Each row of a before or after table is a point. The points were changed in one or more steps. Then noise was added and the rows were shuffled. The steps act on columns, c1 being the first. What was done? A step turns or swaps two columns, mirrors them in a line or flattens them onto one, adds a multiple of one to another, or multiplies or shifts one. Angles are multiples of 10 degrees, from the lower column toward the higher: turns from -170 to 170, lines from 10 to 170 but not 90. Use the fewest steps. Two steps may share a column if one is a turn and the other turns, adds or multiplies; they go together, in the order done. Otherwise the lowest column goes first.
In the rows, 128 means zero.

Before:
[[115 111 199]
 [159  80  81]
 [118 133 136]
 [153  94 107]
 [123 111  95]
 [139 129 113]
 [137 130 117]
 [162  93 112]
 [137 126 151]]
After:
[[138 132 116]
 [159   8  80]
 [152  43 108]
 [162  41 112]
 [118 141 135]
 [138 123 151]
 [115  87 198]
 [139 132 114]
 [123  84  92]]
Steps: multiply c2 by 2.5

Before, 11 rows:
[[ 16 122 174 110 162 153  97 154]
 [ 99 131 142 113 105 103 162 131]
 [145 176  78 130 116 124 173 136]
 [145 161 161 108 101  86 155 177]
 [150 122 153 248 153 139  10 144]
 [120 183  80 139 228 127 138 131]
 [155 140 175 107 152 160  63  61]
 [ 85 186 185 133 130 122  88  99]
 [125 171 191 133 112 145 167 148]
 [154 184  89 108 113 140 181 140]
 [132 160  89 105  98 138 105 176]]
After (11 x 8):
[[155 142 175 106 162 160  45 190]
 [152 124 155 243 100 137  10 137]
 [155 185  90 107 129 140 186 109]
 [126 170 190 131 122 147 176 104]
 [120 182  82 138  60 125 117 202]
 [ 98 130 141 112 140 101 166 108]
 [ 84 188 185 133 147 122  83 149]
 [149 176  79 130 130 125 179 111]
 [133 161  89 105 109 139 119  73]
 [ 16 122 174 111  85 152  95 138]
 [147 159 160 108 106  89 170  76]]
Steps: turn c5 and c8 by 130 degrees; add -0.3 times c8 to c7

Before:
[[138 137 159 102 149  97 139 105 133 103 162 203]
 [133 115 182 119  88 125 129 185 168 118  93 135]
 [124 122 106 110  87 116  67 169 139 100  64 139]
 [ 93 147 118 105 135 114 137  91 122 118 153 137]
 [156 133 123 177 112 117  69 148 136  91  68 106]
 [100 103  77 167 125 119 113 166 125 133 141 117]
 [ 94 145  93 136 141 128 135 129 156 142 108 127]
 [108 136 118 134 128 115  65 114 122 164 130 107]
 [ 99 165 103 111 182 109 112 148 118 124 153 128]
 [150 116 139  72 185 143 110  77 136 106 160 163]
 [100 118 135 104 173 109 150 102 100  83 165 127]
 [119 118 116 114 185 103 146 104  80 138 129 142]
 [ 87 138 162 109 169 160 129  97 108 121 158 183]
 [124 162 102 118 100 150 138 157 115 141 137 126]]
After (14 x 12):
[[145 101 159 139 200 131 133  95 157  97 191 151]
 [122 141 175  80 151 137 142 111 125 130 104 160]
 [143 180 141 134 106 157 106 134   4 125 123 105]
 [171 120 129 123 115 136 110 146 118 111 102  96]
 [146 178 111 182 139 108  93 131 147 115 104  68]
 [138 123 138 112 189 153 102 156 114 155 122 134]
 [151 126 164  99 114 135 110 128 200 139 143 128]
 [164 172 111 129 101 130 115 143  58  82  98 104]
 [170 149  88 114 116  95  94 108  78 133 102  67]
 [ 75 117 140 111 180 133 108 132 149  86 187 157]
 [161 144 148 122 121 146  66 115 106 120  97 142]
 [141 140  90 157 112 148 111  79 137  94  99  57]
 [138  83 155 133 118 116 125 108  96 147 118 150]
 [134 108  80 141 138 131 161  84 228 117 170 168]]
Steps: turn c1 and c4 by 140 degrees; turn c2 and c5 by -130 degrees; turn c5 and c7 by 70 degrees; turn c3 and c11 by 170 degrees; mirror c6 and c10 in the line at 80 degrees; turn c8 and c12 by 130 degrees; multiply c9 by 2.5

Before (11 x 20):
[[148 110 143 188 175  67 107 103  87 145 130 161 167 161 108  88 141  41
   92 190]
 [203 181 189  66 102 146  97  64 158 146  58 161 111 192 140 136  64 130
   82 175]
 [208 234 183 139  82 169 111 120 134 110 114 131  87 221 128 146  69 135
  112 167]
 [101 123 157  76 119 135 135 211 109 120  80 199 216 172  99 134  97 148
  136  71]
 [169 197 136 145  87 131 101 102 170 115  26 106  86 153 154 163  89 184
   82 134]
 [ 57  85 172 165 181 107  93  99  76 173 190 112 188 111  87 151 152  90
   48 196]
 [146 132 151  70  99 123 120 138 148 118 126 217 211 163  52 132 146 201
  200  54]
 [124  77 142 134 102 119  89 170  96 187 128 120 172  91  95 118 154  48
  119 188]
 [186 160 184 113  99 166 156 115 145 138  86  97 141 143 153  93 114 139
   84  95]
 [180 189 190 129  93 185 141 103 180 103  26 131 111 198  61 107  82 137
  103 169]
 [ 81  80 147 127 191  68 123 171 136 157 190 134 131 101 113  73 157  44
   93 232]]
After, 11 rows:
[[ 52 187 187 191 101 147 130  64 120 147  56 162 110  68 141 140  60 131
   82 131]
 [146 135 153 181  98 122  86  92 104 117 127 215 213 132  55 131 109 197
  201  94]
 [163  60 145 129 192  65 180 157 224 155 186 131 127 169 109  66 170  41
   94 160]
 [154  74 143 123 101 124 133 165  56 185 130 124 172 173  89 113 127  44
  119 135]
 [ 80 198 143 108  94 128 116  99 113 116  21 107  88 102 153 166  93 185
   85 118]
 [135  92 132  70 180  67 143  88 157 151 134 164 170 106 103  87 108  40
   94 147]
 [ 70 207 191 128  93 189 151  59 126 102  26 133 113 104  61 109  83 137
  106 147]
 [104 127 154 180 121 134 106  84  99 117  79 206 216 210  95 133 161 149
  138 107]
 [163  77 167  90 181 107 136 148 158 180 194 112 185  97  89 150 195  91
   48 139]
 [ 99 177 187 149  98 161 133 113 103 134  86  90 136 122 148  90  77 138
   85 124]
 [ 54 242 185 121  85 172 138  35  64 107 116 134  88 122 134 148  56 134
  110 135]]
Steps: turn c1 and c17 by -100 degrees; add 0.3 times c6 to c2; multiply c4 by -1; add 1.5 times c5 to c9; flatten c7 and c20 onto the line at 40 degrees; turn c8 and c14 by 90 degrees
